Rows are points. The points of each table are mixes of a few directions, plus a little noise. How many directions does each table use, and how many do they share? Where both have some left over, give the other angles between the two spaces (their principal angles), to ten degrees, smallest first.

First (4 x 2):
-33 -50
69 98
134 193
-164 -242
Second, 5 rows:
-99 331
74 -254
3 -9
23 -84
-5 16
Directions: first 1, second 1, shared 0; angles 50

First, 5 rows:
-45 -24 -221
188 -44 182
-209 64 -125
222 -90 20
-156 94 144
Second:
22 -23 -47
53 -40 -103
-159 129 335
-45 38 104
132 -112 -281
Directions: first 2, second 1, shared 1

First, 5 rows:
70 283 192 -65
-185 -125 -116 -157
5 -285 -178 159
48 138 98 -10
62 -8 8 79
Second:
98 506 344 -148
4 14 10 -2
-47 -236 -165 68
-31 -152 -102 40
-15 -86 -60 24
-14 -77 -52 21
7 37 24 -10
Directions: first 2, second 1, shared 1

First, 6 rows:
293 255 -365 -139 -202 187
-23 -16 26 9 16 -12
-27 -26 37 13 18 -17
-92 -82 118 46 65 -59
-237 -206 297 113 165 -151
89 78 -112 -47 -63 56
Second:
-73 179 -200 426 -31 8
177 34 86 78 31 -133
-36 102 72 112 -138 -8
12 -19 -21 -9 32 -3
45 -81 61 -159 42 -14
-127 -224 5 -454 67 149
Directions: first 1, second 3, shared 0; angles 80

First, 10 rows:
64 -111 -75 195 -5 20 82 204
77 -56 -57 -48 141 -7 -395 -247
-20 -7 4 92 -80 11 241 205
15 -64 -34 179 -69 20 253 287
82 -118 -89 151 51 13 -81 82
28 3 -11 -100 96 -11 -290 -237
-182 234 183 -254 -147 -21 297 -50
108 -131 -104 119 104 10 -235 -27
-12 34 20 -86 27 -9 -98 -124
-162 216 164 -251 -119 -24 222 -89
Second:
-17 -107 -112 15 -36 137 112 236
22 -48 -55 14 29 42 -71 13
-76 212 196 -127 -62 -133 96 -202
150 -86 -15 289 59 -139 -95 1
193 -128 -76 279 131 -99 -261 -57
-150 -28 -105 -271 -70 260 122 177
-56 209 215 -50 -75 -181 161 -156
-52 -158 -208 -189 53 280 -171 104
-3 138 159 39 -44 -165 110 -112
Directions: first 2, second 3, shared 2

First (8 x 9):
2 -13 132 54 -136 -8 -83 54 -2
7 43 322 113 -482 45 -247 161 -22
41 60 -393 -149 108 34 371 19 8
-74 156 38 -55 -30 174 -293 -104 -26
-36 29 -65 -58 203 42 -67 -117 -5
85 -214 86 126 -57 -219 271 156 29
-15 8 -160 -64 228 4 83 -86 12
-19 -75 38 26 171 -66 -25 -76 9
Second, 7 rows:
72 84 -81 -17 -423 50 204 226 -5
-23 -57 243 97 -57 -41 -208 -1 -4
-79 87 128 -9 44 106 -341 -129 -17
-18 -96 88 49 173 -81 -47 -63 6
-33 15 -129 -67 250 18 9 -123 3
-35 -46 -14 -14 285 -28 -57 -137 6
107 15 -233 -39 -259 -27 439 230 5
Directions: first 3, second 3, shared 3

First, 9 rows:
82 -31 250 -6 -62 -108 -72 134 21 -99 113 -156
-61 -237 -70 -198 -282 139 -109 264 184 49 -65 -5
-57 -137 -125 -122 -157 116 -52 125 112 62 -71 47
-88 -16 -239 -31 2 133 44 -80 15 101 -117 140
101 86 240 96 92 -161 -3 -16 -75 -104 122 -127
46 33 102 38 31 -65 -4 -1 -27 -47 53 -56
95 252 145 222 298 -182 108 -265 -200 -84 100 -30
-189 -30 -529 -76 -17 283 88 -154 44 217 -259 311
90 76 217 83 75 -147 -2 -13 -64 -98 112 -113
Second, 9 rows:
-115 372 -138 -227 84 14 120 173 -259 -70 -2 152
88 -16 37 97 20 -90 -51 -50 104 148 -118 83
-161 396 -99 -199 -3 55 122 241 -307 -100 14 97
-157 0 160 187 -168 304 65 -50 96 17 141 -226
-27 18 -34 -64 14 -59 41 192 -141 -82 1 32
141 -158 8 72 74 -38 -98 -324 262 134 -41 13
159 -388 -124 -128 215 -198 -38 -62 58 -135 51 26
-1 -51 113 202 4 42 41 32 131 157 -43 9
74 -174 75 60 -240 -29 -200 -153 56 -69 -2 -186
Directions: first 2, second 5, shared 0; angles 40, 90

First, 11 rows:
-264 141 168 292 -67 -189 -127 -16 0 233 141 -154 458 -99
378 -186 -215 -403 97 260 155 36 30 -317 -182 180 -599 126
14 -70 -52 -54 44 11 80 -17 -94 -51 -55 156 -203 52
104 -121 -104 -156 69 74 123 -18 -103 -129 -101 213 -370 88
-61 28 42 67 -16 -39 -35 -3 -1 50 33 -38 112 -22
30 -5 -8 -25 4 24 8 3 10 -14 -7 -4 -23 2
-143 54 72 146 -22 -106 -45 -22 -36 112 59 -34 189 -43
73 43 19 -29 -33 49 -63 38 137 -13 22 -163 117 -34
63 -40 -50 -79 30 45 50 -1 -16 -59 -46 59 -136 29
14 -32 -24 -25 22 10 35 -7 -33 -30 -24 63 -91 19
-192 175 170 264 -99 -136 -182 16 118 213 156 -289 556 -122
Second, 9 rows:
-272 -38 -144 -228 -132 -106 -48 5 100 203 -41 175 26 -22
49 126 -86 -167 -57 260 -62 -1 355 -108 -49 -66 194 -125
97 -39 62 108 86 -41 10 -5 -109 -47 14 -60 -31 49
2 106 30 -62 -269 131 39 113 71 35 98 -107 -134 -58
-385 141 -53 75 10 2 -55 -134 157 114 -42 225 418 -156
215 -119 -17 -262 -177 -119 -117 207 68 130 75 -349 -180 109
40 -168 12 112 263 -197 13 -85 -233 -21 -66 105 -43 125
70 76 168 395 168 66 149 -98 -269 -187 34 75 -44 -9
185 -88 15 25 112 15 68 3 -136 -121 -26 3 -208 87
Directions: first 2, second 5, shared 2

First, 10 rows:
24 174 8 120 106 114 213 -1 -10 -86 135 172 53 -121 136 33 21 -197
-143 -8 38 -185 -64 -237 -335 -128 -124 209 -150 -344 -94 87 -268 74 -267 30
68 -161 -189 125 60 98 311 134 82 -32 19 72 24 15 154 -110 438 151
80 -427 -37 -142 -222 -72 -262 113 147 20 -211 -119 -41 219 -92 -144 174 469
58 -71 -26 41 -12 70 81 65 64 -64 17 97 25 8 78 -52 133 69
88 -156 -28 17 -60 63 34 95 104 -79 -21 93 21 46 72 -86 169 162
-53 56 31 -52 2 -75 -102 -61 -59 64 -26 -100 -28 4 -84 47 -135 -52
-16 111 -8 54 67 31 101 -21 -31 -13 61 44 14 -64 40 31 -11 -121
-56 498 214 76 132 75 34 -165 -138 -90 224 186 54 -231 49 196 -467 -528
-43 -14 -7 -49 -11 -68 -79 -34 -38 71 -48 -112 -29 27 -75 15 -46 23
Second:
15 146 36 81 70 76 127 -13 -10 -69 106 132 44 -99 87 35 -34 -158
-13 -143 -32 -83 -70 -79 -124 14 11 70 -100 -131 -38 85 -89 -36 29 159
-26 -246 -55 -136 -120 -140 -220 22 26 119 -181 -228 -67 158 -149 -62 58 281
31 319 67 176 153 185 284 -22 -26 -158 232 294 85 -201 200 75 -73 -364
26 313 65 166 153 177 272 -19 -24 -154 228 286 84 -199 191 77 -79 -353
12 116 22 59 54 64 107 -12 -10 -56 86 103 32 -74 73 29 -28 -129
-17 -169 -35 -88 -82 -94 -143 13 13 78 -122 -150 -40 106 -99 -40 34 180
12 134 26 66 68 74 113 -8 -10 -66 100 125 32 -88 88 29 -30 -156
-47 -423 -88 -237 -206 -237 -382 38 35 207 -308 -390 -110 263 -257 -101 104 475
-5 -56 -12 -28 -27 -30 -50 4 12 24 -39 -50 -12 39 -34 -16 10 63
Directions: first 3, second 1, shared 1

First:
180 108 -141 -134 -9 -193 -169 -22 88 -333 316 -114 148 72 -101 4 -3 194 209 141
-98 -121 206 53 22 236 185 42 -25 293 -231 33 -96 -16 -86 -172 57 -230 -171 -199
-42 251 -26 287 -40 -222 -122 -31 178 -181 -216 -13 207 -40 104 -6 -160 255 212 67
-38 -91 -47 101 -13 175 36 -26 49 37 3 12 27 39 -32 36 -53 -106 -85 -112
-116 -55 -79 156 -22 87 16 -31 -23 75 -105 91 -36 -30 155 173 -91 -46 -97 -29
108 140 -60 -214 11 -327 -139 12 -90 -188 183 -30 -17 -37 80 77 64 226 171 262
-102 -163 170 -21 26 222 187 41 -112 321 -171 70 -176 -32 -21 -80 85 -245 -218 -148
-119 -145 40 105 0 233 118 -3 -39 215 -140 78 -91 -12 33 32 -20 -195 -187 -149
220 64 -58 -333 23 -211 -121 21 -26 -250 373 -122 31 56 -144 -55 119 146 174 173
Second (11 x 20):
47 3 37 -171 -8 -303 210 104 -157 -1 106 -54 -92 30 176 -81 109 81 61 302
73 -28 32 -399 4 -115 -364 -40 -154 -1 72 -74 6 -73 116 -49 -42 259 61 237
136 65 66 183 -63 33 249 25 17 91 -144 -97 -32 -12 63 -163 -154 -42 22 -60
-34 224 88 169 60 22 -169 -35 229 -133 -140 53 128 -42 -318 -43 74 9 122 -260
314 -43 -149 -120 -107 -135 209 29 -121 -86 288 -215 -40 75 215 -68 -182 99 79 266
84 79 -11 312 -38 77 322 26 100 5 -64 -20 -30 32 -61 -33 -62 -163 1 -178
-136 82 -9 315 52 281 -148 -81 268 -62 -151 131 123 -14 -328 108 19 -160 -37 -423
-286 -294 -72 -277 29 -119 -137 39 -105 6 154 42 101 113 207 55 135 105 -94 350
-75 -81 16 106 -18 151 0 -22 39 97 -128 6 44 6 34 -35 -93 -48 -78 -79
-33 -176 -136 -192 3 40 -53 -18 -158 27 208 57 -106 16 123 210 40 -38 -120 119
-89 168 136 77 87 69 -118 -26 42 57 -202 170 -101 -133 -225 95 157 -102 -16 -274
Directions: first 4, second 6, shared 3; angles 80

First, 8 rows:
-158 -71 233 -393 -26 -392 12 25 194 233 -414 -194 -56 221 -237 285 -340 26 -50 253 -327 -181 179 -24
70 112 -183 292 8 140 72 -26 -204 -73 180 31 113 -103 190 -173 215 -19 75 -149 139 165 -124 13
129 -73 -55 63 39 273 -136 -23 45 -221 281 220 -82 -124 -26 -113 85 -37 -113 -145 230 4 -14 -36
8 69 -146 294 17 285 10 30 -125 -50 268 37 36 -116 297 -208 271 71 129 -81 188 97 -243 135
-28 90 1 -5 -32 -243 121 -20 -94 108 -199 -123 119 77 -32 62 -52 -41 49 28 -154 65 78 -64
32 -36 44 -118 6 -116 -16 -21 51 -24 -82 23 -2 28 -174 84 -104 -46 -93 -5 -55 -22 148 -100
2 -95 13 12 22 281 -134 47 111 -96 242 118 -129 -96 88 -92 71 71 -19 -14 181 -90 -137 113
-60 13 87 -145 -22 -243 60 4 40 129 -234 -124 34 104 -120 138 -149 -7 -8 108 -199 -34 105 -41
Second:
-74 134 -207 169 -72 0 177 -20 -88 -125 -138 -239 -111 130 -33 144 -97 188 -11 8 120 -42 24 127
-11 280 18 98 -286 228 127 -410 -82 64 332 -59 -87 -198 251 309 4 -73 134 -127 68 23 149 44
-75 -154 109 -87 61 21 29 334 -34 -21 -111 -65 -21 70 -31 19 79 13 -110 -103 -31 -80 -164 36
41 -443 392 -363 272 -62 -271 497 125 132 -33 301 170 -48 -77 -300 212 -229 -137 -64 -223 -24 -243 -165
-68 -166 97 -88 80 2 19 343 -25 -28 -133 -56 -16 82 -51 -4 73 20 -112 -85 -33 -79 -163 31
41 -94 -15 -39 121 -108 -91 78 59 -3 -93 78 61 48 -99 -165 -14 5 -23 87 -36 20 -16 -49
10 284 -10 109 -270 195 102 -446 -62 62 324 -34 -71 -194 228 266 -18 -69 147 -84 66 41 171 30
15 -130 -43 -35 155 -139 -72 181 52 -39 -187 33 50 112 -146 -180 -23 52 -59 96 -28 -2 -58 -26
65 132 -239 145 16 -130 -14 -249 38 -57 -68 -1 15 58 -85 -98 -145 103 77 192 65 71 152 -8
59 155 -101 89 -74 -4 -6 -310 18 15 108 38 8 -65 43 10 -74 -5 101 82 37 69 148 -19
Directions: first 3, second 3, shared 0; angles 70, 70, 70

First, 10 rows:
96 -165 -76 41 16 130 -64 56 204 -183 115 -14 -39 106 57 139 -5 124 -77 120 25 157 12 -229 180 120 70 -156 111 -181 86 -160
113 79 22 -35 -224 -90 -145 -54 -125 48 -68 -51 212 25 -100 -43 114 37 -161 276 -153 -61 111 5 201 -61 122 26 -91 81 58 150
86 -132 -167 33 -16 148 -90 17 214 -215 158 63 -89 -34 103 304 7 127 -161 116 24 225 11 -274 60 96 7 -187 147 -121 127 -293
-78 89 145 62 -23 -146 -47 62 -270 -21 -5 -150 213 111 -188 -241 -32 -76 120 -42 -45 -53 63 170 114 -14 58 256 -189 -16 -71 267
-166 153 52 -45 62 -94 115 -58 -188 158 -73 51 -48 -185 -29 -85 -42 -161 128 -242 26 -133 -64 235 -345 -134 -164 175 -70 186 -105 71
-24 -39 -18 61 -99 -70 -43 96 -103 -306 222 -28 191 27 -18 103 -90 38 -36 37 -12 123 64 -17 -11 41 -13 261 -95 -39 139 -86
-115 226 -76 31 -121 -56 -213 -90 -319 46 4 -13 103 -291 -212 92 88 -136 -78 -16 -98 67 36 57 -150 -146 -94 106 -70 152 -42 55
5 -42 -123 -110 131 153 158 -130 295 207 -110 214 -366 -190 231 187 34 12 -41 -118 90 -53 -138 -78 -301 -46 -133 -325 225 102 -34 -255
-128 -16 110 138 170 -14 -28 112 -129 -74 24 -160 28 170 -157 -220 -98 -97 250 -211 65 57 -26 87 126 90 19 136 -88 -196 -144 183
196 -171 139 -166 119 35 331 -38 408 324 -274 102 -211 279 308 -222 11 150 56 95 57 -324 -73 40 112 62 131 -289 119 44 -14 59
Second, 10 rows:
-93 31 206 -49 181 56 138 -39 -62 30 72 286 -208 -43 91 -22 20 17 -35 -131 -29 -82 -87 34 -241 -65 -109 -38 102 171 92 -150
-121 66 -248 136 17 93 -221 -227 -86 -135 154 182 -4 -20 -113 180 61 84 -153 -59 139 368 14 -181 -153 312 -148 -131 12 20 171 -70
104 -80 -204 -106 -216 -144 235 120 83 158 -151 -330 116 71 145 -97 -49 -189 93 36 36 -181 20 268 43 -47 240 30 -128 -23 -167 121
134 -46 -97 -106 7 -44 98 138 358 81 -15 -256 -251 -97 30 121 -98 64 118 -111 -59 11 91 -1 75 -226 -95 183 51 -230 46 194
46 -187 -58 -63 -262 -97 170 -174 34 134 37 15 241 174 -167 -160 85 -184 -206 111 161 -205 207 293 175 276 -67 75 -140 231 30 173
15 52 55 68 50 -20 -156 56 42 -39 -289 -83 221 -57 90 -20 -102 142 276 97 1 -86 -137 -174 38 -71 45 19 -21 -129 -269 -51
-5 -23 1 109 -144 -28 -203 -79 -149 -64 -126 -30 439 100 -120 -115 30 -12 2 230 75 -45 2 -46 217 204 98 -38 -123 31 -179 5
-14 48 124 91 -35 1 -167 46 -239 -97 -86 -21 277 61 -25 -112 32 -17 33 184 -60 -43 -77 -69 149 15 204 -84 -56 -10 -169 -84
-55 26 118 -114 237 98 216 8 58 27 326 257 -589 -88 33 120 49 3 -174 -287 -108 95 30 47 -270 -167 -209 11 198 89 362 -68
-9 101 96 20 171 73 -100 146 -42 -96 92 -3 -239 -93 32 95 -11 97 40 -71 -167 152 -66 -178 -30 -223 37 -25 118 -157 66 -80
Directions: first 5, second 6, shared 1; angles 30, 70, 80, 90

First:
112 96 -103 66 80 -194 112 -39 21 296 -178 479 -16 11 128 80 -38 57 -222 -135 72 181 53 -192 163 -107 -113 -66 -36 -201 -340 -176
-160 -10 98 7 -49 2 -224 -58 -16 -141 -14 -340 98 -70 -123 -37 -61 57 47 -49 56 63 137 232 -1 220 74 40 -38 175 119 37
3 123 28 69 -2 -286 -23 -65 77 165 -209 344 27 -44 52 104 -181 159 -321 -115 169 240 113 23 193 102 -89 -24 -127 26 -369 -247
148 69 -176 65 125 -127 149 -50 -33 353 -167 475 -7 30 144 54 46 -10 -125 -169 12 158 62 -284 132 -190 -104 -79 18 -331 -265 -101
-150 -48 207 -54 -155 63 -144 60 71 -359 138 -400 2 -33 -138 -22 -106 50 34 184 25 -133 -71 311 -100 225 75 81 -59 382 185 31
-36 -99 -13 -43 1 211 -35 23 -77 -126 144 -323 8 18 -69 -87 135 -116 269 50 -115 -145 -33 13 -142 -34 82 22 96 -13 303 208
28 8 35 -15 -35 -20 50 41 48 -38 30 84 -47 18 20 27 -39 20 -71 77 12 -46 -78 4 -5 -10 -19 15 -24 56 -53 -49
139 -102 -87 -75 17 243 229 119 -41 -54 200 -4 -115 92 48 -44 194 -183 221 181 -188 -281 -239 -197 -176 -266 12 -3 134 -126 220 170
-81 -50 13 -16 -5 111 -108 -24 -57 -94 55 -310 51 -22 -86 -66 53 -41 169 -19 -38 -33 60 89 -69 61 78 18 33 33 202 134
Second, 11 rows:
154 112 -60 17 19 -93 -39 42 -25 -82 -9 -96 -17 -27 -14 2 -32 -81 -70 85 40 24 53 -30 27 -66 148 -1 -23 -19 -71 131
17 47 -267 -295 -210 -66 -151 -241 -188 -275 -3 6 -52 -49 -172 -3 64 -76 -66 -386 34 126 48 116 27 73 -83 106 164 -137 162 -75
118 -349 181 -8 135 -153 151 -108 114 94 -33 57 156 -56 115 -76 -192 -182 121 399 -103 -198 -118 116 33 -73 -58 161 59 -29 -349 49
80 -186 202 137 163 -82 114 86 156 175 -13 -48 167 -19 143 -73 -135 -71 67 401 -63 -137 -23 -13 23 -108 36 -24 -56 25 -264 114
-202 116 95 24 238 406 73 234 67 223 10 -89 84 -114 233 -103 186 288 34 -111 146 169 50 19 -237 -76 20 -357 -121 218 100 -259
-157 146 159 254 154 257 159 185 17 169 22 187 -246 83 94 127 87 241 67 42 29 -53 -143 -90 -136 55 73 -36 -124 190 72 -108
-8 292 -77 141 -76 30 -70 122 -57 -66 12 3 -196 106 -104 132 71 89 -83 -118 40 56 43 -157 38 44 127 -39 -74 34 180 98
56 -234 -17 -105 -142 -227 -55 -173 29 -45 -10 -10 151 12 -80 -48 -119 -181 22 64 -112 -82 21 53 136 21 -135 128 90 -152 -81 85
185 145 -298 -304 -71 -89 -129 -180 -192 -310 -22 -99 -53 -136 -92 -38 29 -144 -114 -249 110 152 64 135 -19 -32 119 79 145 -111 13 5
-221 -266 262 314 -218 -165 36 31 194 231 38 194 21 316 -132 144 -120 32 105 213 -278 -272 -61 -201 229 169 -271 129 -60 -61 96 135
-47 191 -176 -191 11 182 -91 -6 -114 -97 4 -104 -11 -117 12 -58 169 101 -72 -328 148 218 91 70 -128 -13 39 -162 32 30 166 -160
Directions: first 3, second 5, shared 0; angles 50, 90, 90

First, 11 rows:
39 -243 220 175 37 209 60 -5 88 59 -134 -88 109 95 -149 -152 129 60 174 16 -32 -80 -64 24 -104 225 -102 -48 22 115 182 56
292 -18 154 233 -165 234 -47 191 2 -142 -136 136 285 4 12 -178 62 131 44 46 -270 -157 2 -200 -93 69 -82 -133 -190 -227 143 80
116 138 -45 -86 -98 -142 7 98 -140 -142 100 146 39 -183 179 103 -210 -56 -98 59 -211 -9 117 -88 81 -266 17 21 -66 -208 -47 147
-116 -43 13 -19 -3 163 -73 -124 16 65 -71 -124 44 142 -196 -115 166 207 178 -105 171 -115 -204 -16 -44 306 -8 -78 -52 173 -20 -187
127 133 -113 276 -18 187 -167 133 245 36 -147 154 81 188 32 -142 262 -29 -259 -55 68 116 80 -43 -152 47 34 -71 -62 -180 35 -216
-283 125 -270 -104 175 -157 -58 -158 173 210 52 -81 -299 143 -29 100 120 -140 -210 -104 419 230 -1 205 13 2 117 100 174 174 -169 -280
267 206 -29 -45 -223 -88 -39 198 -209 -263 93 236 180 -225 230 64 -242 34 -76 77 -363 -79 117 -224 70 -302 7 -56 -200 -372 -24 162
-15 57 -111 111 84 -24 -37 26 182 93 -27 60 -96 93 55 8 112 -162 -236 -13 133 176 101 94 -51 -65 53 41 85 -31 -22 -105
-60 -230 186 -87 82 -61 172 -67 -88 30 44 -135 -40 -98 -55 49 -135 -42 202 87 -76 -54 -17 78 58 13 -77 59 107 176 83 225
-292 33 -72 -447 34 -255 63 -245 -273 -3 187 -205 -166 -128 -65 189 -219 134 233 -47 141 -100 -179 41 188 10 46 61 35 260 -198 -10
-72 -146 74 -28 116 -75 125 -58 33 77 30 -91 -106 -36 -16 54 -52 -138 23 56 25 72 44 133 23 -33 -23 85 133 131 52 126
Second (9 x 32):
-55 -67 -75 -209 -127 -28 215 -11 -147 12 -14 -57 -67 -72 -48 -24 -104 81 65 18 7 -71 -15 16 135 -114 -53 110 -11 -20 79 234
-39 124 23 478 81 25 -90 -11 199 64 -38 79 -33 118 -8 -66 84 -58 -390 34 120 100 43 -67 -68 9 175 -62 -69 -43 -298 -240
7 -139 -64 -507 -105 -57 193 13 -248 -42 33 -102 -28 -142 -6 70 -127 72 376 -24 -95 -112 -39 82 142 -71 -187 146 73 21 322 343
-50 49 -154 -120 -333 96 276 -32 -135 8 -72 25 -10 -58 -87 -213 -114 243 -191 28 58 -142 -63 -130 131 -178 42 8 -238 -124 -107 162
5 79 70 402 253 -91 -184 38 164 27 10 35 -55 108 43 126 110 -162 -134 2 60 157 99 24 -48 93 86 55 109 -37 -105 -167
124 -82 25 -339 181 -145 -132 121 -154 -120 76 -78 16 -60 102 283 6 -98 570 -95 -165 10 37 138 52 122 -229 169 256 8 449 184
76 190 17 352 -43 141 -240 22 176 -28 -44 155 145 115 28 -137 141 50 -290 -12 28 22 -27 -159 -170 81 150 -227 -185 -94 -266 -380
-5 -87 27 -222 -14 -6 53 -12 -62 -6 27 -50 0 -59 -1 34 -44 -7 170 -1 -49 -34 -20 64 7 -2 -68 9 66 77 124 90
-61 -65 141 164 99 63 -76 -106 205 88 17 8 22 40 -18 -65 37 -115 -167 61 55 71 -25 41 -182 58 93 -209 12 204 -202 -249
Directions: first 4, second 4, shared 1; angles 40, 60, 80
